Every row gives one point. A path goes straight from each point to the next, and from the last back to the first. The post is the endless flat space through its rows: a point in 2 columns, a line in 3, a plane in 4, and so on, so that a path can go around it. How many times does the path go around the post? Going back the other way cancels.

Post (1 x 2):
[[23 11]]
Path, 8 rows:
[[ 55  30]
 [ 78 -20]
 [ 77 -35]
 [ 45  15]
 [ 64  53]
 [  0  51]
 [-26  48]
 [ 27  32]]
Times around: 0

Post, 5 rows:
[[-54 -30 -82  95  -2  70]
 [ 18 -12   4 -62  45  -6]
 [  6 -13   7   2   4 -23]
 [ 28   7  15 -39 -21  54]
 [ 40   3  51 -36  52   6]]
Path, 7 rows:
[[ 33 -21   6 -16 -28  69]
 [ 51  12  29  22 -63  37]
 [ 24  50 -17  -2   1  -8]
 [-27  13 -18 -83  40 -26]
 [ 15  21  -1 -58  48  45]
 [-30  23  53 -26  36  32]
 [  6 -24  68 -18   7   6]]
Times around: 1

Post, 8 rows:
[[-24 -18  18  47 -23   8 -17  95   3]
 [ -6  11 -13  -6  -1  39  -4 -22   9]
 [ -8  11   6  -9  43  43  17  -1   8]
 [  8  16  19  20   1   5  -3 -37   8]
 [  2   1   2  14   4  20   8   6  50]
 [ 12  17  20 -24  -2  -1 -10 -22   6]
 [  6  21 -19 -13  34  -2   2 -40   6]
 [  2  -1   6   1 -13  -2  26  -4 -10]]
Path, 19 rows:
[[ 14  -7   0  -4  22  13 -12 -24  33]
 [ 12   1  11  12 -19  63  -7  -9   7]
 [  6  18 -20   8   3  10  32 -17   5]
 [  4  17  24 -19  12 -20   8   0   5]
 [-39 -20   7  -5  -6  17   2  27   2]
 [  5 -20  -2  16  29 -20  -6  -7  10]
 [  1  -6 -17   0  -5  32   3   1   9]
 [ 15  24 -26  17 -23  28  -9  -1   6]
 [  2  47  -2 -14  19  -3 -26  -3  13]
 [-34  19  15   3  16  11  20   0  10]
 [-25   8 -11 -13  16   5  -4  -1   1]
 [-24  27 -15  -3  23  26 -12   0  -2]
 [ 17  21 -12  -5 -20  33  35  -5  32]
 [-13  23  15   5   5  36   4   3  17]
 [-20  10  28  -7  20  52   9  -6  -1]
 [-16 -12 -15 -17 -14  27 -33   9   8]
 [-34   2   4 -14  19  31  -4   2  -5]
 [-23   9  -2  28  -2  -9  20  -4   3]
 [ -7   8  15 -22  30  25   4  -5  10]]
Times around: 2

Post (11 x 12):
[[ 32   1  13   4  18   9  40 -16 -11 -24 -58 -31]
 [-32 -57 -14  15  56 -35 -11  39 -95  13  31  65]
 [ 34 -12  49   0 -30  -3  -8 -63 -17  24 -54 -44]
 [ -6   1 -19 -16 -17  41 -24  22 -10 -18  -5 -32]
 [ 12 -29  40  30  45  21 -20 -34 -15  11 -23   7]
 [ -4 -30 -47 -26  -1  48 -20   9  21   2 -35  20]
 [-13  -5 -25  40 -53  17 -10  42  46 -27  -1  -8]
 [ -3 -53  42 -66 -37  -1  78 -50   6  -5  11  -1]
 [ 20  22  20   3  16  28  35 -11 -17   3 -51  11]
 [ 48  17 -21  29   8  20  36 -28 -21 -40  13  28]
 [-10  26 -19  23  45   8  29 -11  27  41 -47  -6]]
Path:
[[  4 -60 -24 -67 -25 -32  16  27   3 -25  19  -9]
 [-57 -38  -2 -36  29   3 -20 -28  23   3  44 -17]
 [-33  -4   5 -43  40  34  64 -65  21 -20  13   4]
 [ 13   0   9  12 -21  13  68 -63 -15   7 -15 -29]
 [  8 -17  -4  13  19  36 -36   7 -51  10  -3   9]
 [-14 -17 -17  -2 -31  16  -2   8 -24  14  34 -27]
 [ 17 -37 -21  15 -32  -4  32 -36 -19 -36 -20   9]
 [-20 -14   3  31 -42  28  30   0 -22  10  -1  28]
 [ 19 -15 -32  10  27 -13  29 -18 -32  15  18 -20]
 [  1 -12   7   2  63 -11  43  10  25  34 -20   2]
 [ 26  46 -33   0  -1   7   5 -10  -8  -6 -25  33]
 [ -3 -55  74  17   4   7   8 -44   7 -41 -44   9]
 [ 32 -16  19  13 -20  35  -1 -59 -13 -18 -57 -28]
 [ 22 -78 -11 -49 -62  19  16 -34   1   1 -70  -9]
 [ 20 -20  41 -10 -27  79   5 -51  36  11 -49 -62]
 [-32 -67   4  18  21   7  10 -18  -2 -12 -59 -14]
 [-26  28 -35  16  66  -2 -19 -31 -40   8  10   8]
 [ 45  25 -59  10 -28 -13  25 -32  20  -3 -24  22]
 [-16 -38  26 -30  26 -17  20  34  10  12 -32 -37]
 [ -5   3  17  -3  -6  34  66   8  42  34  -9  -5]
 [-37 -30  55   6  25  57 -11  11  15  20 -14 -38]
 [ 49   2  29  21   9  17  16 -12 -24  13 -68   5]]
Times around: 1

Post:
[[ 26  59  -3  -5  22   2   7   6  13 -43  -8 -46  10 -25  48   2 -87  29]
 [-29  21 -16  10  -4  13 -14   6  10 -26   2  62  -7  48 -19 -37  39  14]
 [-19 -17 -53 -14  39  22  -9  -6  19  25  -4  20  15  51 -22  33  64   6]
 [-18  23 -26  37  16 -42  26  11 -20  13  12  35  32  23 -20  14  45  21]
 [  7  -1 -11 -21  -4  16  57 -31 -38  14 -10  21   7 -18  -4   5 -66  40]
 [ 36  -4 -21   3   0  16  39 -39 -13 -39 -16 -19  -4 -56  89  -8 -34  35]
 [ 15   5 -20 -32  20 -11 -16 -19 -27 -19  26  29 -12 -26 -15  11 -15  80]
 [ 35  -6  13  31  16 -28 -19  26 -14  -7 -11  -5 -55  12  58  -2 -43 -13]
 [-73   8  43  37  42   3 -13  -8  11  22   0  -4 -10  20  23  -3  32  10]
 [-46  21  -8  33  52  -4 -28  15  17  46  70  44  -4  35   1 -28  28 -58]
 [ 48  15  -1 -57 -22 -46  22 -12  -3 -33 -39 -21  15 -49  32 -21 -62  13]
 [ 11  20 -12 -19  62 -18  74 -34   6 -26 -13  14 -23 -15  -4   7 -12  51]
 [ 59  33  -4   7 -38  -9  41 -39  19 -27  10 -36 -32 -62   6  22 -56  38]
 [-53  13 -13  -1  26 -13  -9 -45  24  10   1  70   3  50  25  49  12   6]
 [ -1  44  37 -19  -6  -3 -16  39 -39 -19  29   9 -28  14  42   3  31 -56]
 [ 19 -19  13   2  14   5  35 -13  -1 -51  -9  29  31 -63 -13  33 -34  46]
 [-30  18   1   1  20  13  -7  58  55  49  19  62 -23  48  61   2  49  -7]]
Path, 12 rows:
[[  3  13 -16  44  19 -40  22  17 -27 -10  26 -34 -60   4   3  -1   1  13]
 [-74  69   6  16  16  16  41 -19  53 -14 -33 -19   4 -22  32 -25 -12  45]
 [ 15  26   9 -21  38 -13  26   1  -8  17 -27 -12 -19  -1  33  25  12  -4]
 [  8  12  11 -17  95  16 -21  22  -8  73  33  -8   2  37  56 -20 -51  -5]
 [ -8   6  17   7  10 -33  43 -10  14   6  -6  21  -3  14  39  -8   8  -6]
 [  1  10  29  51  45  13  -6 -30  -8 -20  -2  20 -21  19  37   0  12   8]
 [ 16  67   3  54 -26  12 -15 -16   6  15  43 -14  -1 -29  -1   1 -79  13]
 [ 17  -6  26  -1  32 -45  50  18  28  51 -26   5  -6 -10 -20  16   4  -2]
 [ 35   2 -16  19  35   9  28 -10  43 -25   5  20  15  18  -1   5  28  22]
 [ 45  12  20  -9  30  -4 -49  -9  12 -78 -14  12  -6 -31   3  -5 -22  45]
 [-11 -17   7   2  14  32 -14 -14 -28 -42  12  55   4 -54 -11   8  28  67]
 [-54   2  26  -8  45 -41 -11  27 -18 -16  -9   1  11 -22  -9 -35 -47 -19]]
Times around: 0
